Each point is reached from the start by the listed moves, each made 0, 1 or 2 times, or once backwards (-1), plus a little noise. Say if it took an odd or an even number of moves. Then give how often each move was made.
In the rows, zero is written as 128.

Moves:
(1): [155 135]
(2): [121 156]
Start: [126 113]
Points:
[154 120] => odd (1, 0)
[166 183] => even (2, 2)
[132  85] => odd (0, -1)
[181 127] => even (2, 0)

Moves:
(1): [152 126 128 127 127 126 130 132 128]
(2): [131 150 126 126 129 123 128 125 128]
(3): [125 130 151 120 124 129 125 134 127]
(4): [135 133 142 166 127 128 130 135 124]
(5): [135 126 136 129 162 132 127 126 129]
(6): [134 139 127 128 127 162 127 127 128]
(7): [129 126 130 128 129 129 162 126 134]
(8): [124 130 122 126 134 131 131 155 126]
(9): [124 130 131 129 127 128 121 133 170]
Start: [121 144 126 120 138 149 135 125 126]
Points:
[131 153 209 185 203 204  88 217 192] => odd (0, -1, 2, 2, 2, 1, -1, 2, 2)
[114 143 187 108 158 230 161 100  91] => even (-1, -1, 2, 0, 1, 2, 1, -1, -1)
[159 199 103  88 174 211 190 112 229] => even (1, 2, -1, -1, 1, 2, 2, 0, 2)

Moves:
(1): [152 134 132 127 130 130 132 126 125 128 129 127 127 128 124 126 127 131
 133 127 129 130 123]
(2): [122 158 128 136 131 133 128 128 129 127 132 131 130 126 125 127 126 127
 127 128 128 131 132]
(3): [124 128 156 129 128 128 127 123 127 129 133 129 128 134 129 131 134 130
 128 125 131 124 130]
(4): [128 123 127 155 132 128 130 127 119 122 125 121 126 125 129 128 124 125
 128 133 125 128 126]
(5): [129 127 125 122 157 129 123 127 123 127 130 130 131 130 128 124 131 128
 132 129 129 127 129]
(6): [128 123 131 128 127 165 126 128 131 127 121 128 126 128 126 126 129 131
 126 123 126 126 126]
(7): [124 127 127 122 130 129 164 122 124 130 129 127 125 127 126 125 133 127
 133 129 124 123 129]
(8): [133 126 135 131 132 133 140 173 133 129 132 124 129 136 132 130 130 123
 132 126 125 128 121]
(9): [132 124 129 137 136 123 129 125 163 130 132 131 127 121 126 129 133 129
 125 125 123 131 125]
(10): [125 130 125 133 131 131 126 130 129 162 120 131 124 133 129 126 132 131
 129 136 131 130 125]
(11): [125 122 126 132 126 130 126 127 127 133 155 127 127 128 123 119 129 129
 129 131 127 131 127]
(12): [130 127 127 133 126 127 128 126 121 123 130 160 125 134 131 127 127 126
 128 129 131 126 128]
(13): [129 127 131 126 128 132 133 125 126 137 128 131 174 131 126 125 122 119
 122 130 127 124 136]
(14): [130 129 117 129 125 129 131 127 131 123 129 120 125 167 128 126 122 126
 125 129 127 128 129]
(15): [129 129 126 130 127 133 128 126 130 132 132 128 129 127 153 127 125 125
 127 128 124 118 126]
(16): [125 127 122 128 129 133 130 132 128 129 136 132 129 128 127 162 127 126
 131 134 125 127 126]
(17): [130 129 117 136 128 124 126 126 121 124 126 123 132 129 130 129 162 125
 129 118 125 128 124]
(18): [127 128 126 133 126 126 132 130 126 127 128 127 132 126 131 128 129 154
 119 128 125 130 131]
(19): [118 129 128 129 125 129 124 128 137 129 128 125 127 127 129 125 125 139
 169 132 127 124 135]
(20): [126 133 131 128 124 130 122 130 127 119 127 131 130 132 131 122 134 131
 122 169 124 129 125]
Start: [137 117 132 129 149 118 139 146 118 131 111 128 145 134 145 139 119 128
 118 125 124 130 126]
Points:
[ 90 139  91 153 136 128 232 177 220 222 127 117 179 212 147 164 155 153
 189  94 101 122 144] => even (-1, 1, 0, -1, -1, 0, 2, 1, 2, 2, 0, 0, 1, 2, 0, 1, 1, 1, 2, -1)
[115 144 201 183 177 222 188 185 110 132 150 105 136 140 103 199  99  92
  93 136 118 135 114] => even (0, 2, 2, 2, 0, 2, 1, 1, 0, 0, 1, -1, 0, 0, -1, 2, -1, -1, -1, 0)
[183 172 146 142 193  85 116 131 179 108 215 173 148 164  96 159 117 129
 127  76 130 159 130] => odd (2, 2, 1, -1, 1, -1, -1, 0, 2, -1, 2, 1, 0, 1, -1, 1, 0, 0, 0, -1)
[118  65 153 206 130 129 183 144 122 195 166 196 165 151 122 176  99 152
 104 216 116 131 117] => even (0, -1, 1, 2, -1, 0, 1, 0, 1, 2, 2, 2, 1, 0, -1, 2, -1, 1, 0, 1)
[142 176 198 165 185 233 114 193 114 201 135 128 247 167 143 142 143 169
  44 213 116 139 120] => even (1, 2, 2, 0, 1, 2, -1, 1, 0, 2, 1, -1, 2, 0, 0, 1, 0, 2, -1, 2)
[114 154 139 157 227  92 168 183 110 203  66  91 195 109 129  99 165 138
 215 139 126 130 140] => even (0, 1, 0, 1, 2, -1, 1, 1, 0, 2, -1, -1, 1, -1, -1, -1, 1, 0, 2, 0)
[188 113  84 163 175 149 153  79 119  75 155 136  87 155 151  66 152 112
 132 151 104 131 102] => even (2, 0, -1, 1, 1, 1, 1, -1, 1, -1, 2, 1, -1, 1, 1, -1, 1, -1, 0, 1)
[109 160 186 154 198 125 152 177 185 181 166 156 204 145 147 133 155 162
  50 117 116 140 136] => even (-1, 2, 2, -1, 1, 0, 0, 1, 2, 1, 1, 0, 1, 0, 0, 0, 0, 2, -1, 0)
[130 178 117 219 220 108 115 108 128 184 184 178  97  82 162 159  97 218
 205 226 112 136 122] => odd (2, 2, 0, 2, 2, -1, 0, -1, 1, 2, 2, 1, -1, -1, 1, 2, -1, 2, 2, 1)
[151 124 200 184 126 103 115 190 194 199 194 213 175 164 125 172 107 182
 182 249 120 142 117] => even (2, 0, 2, 0, -1, -1, -1, 1, 2, 2, 2, 2, 1, 0, -1, 2, -1, 1, 2, 2)
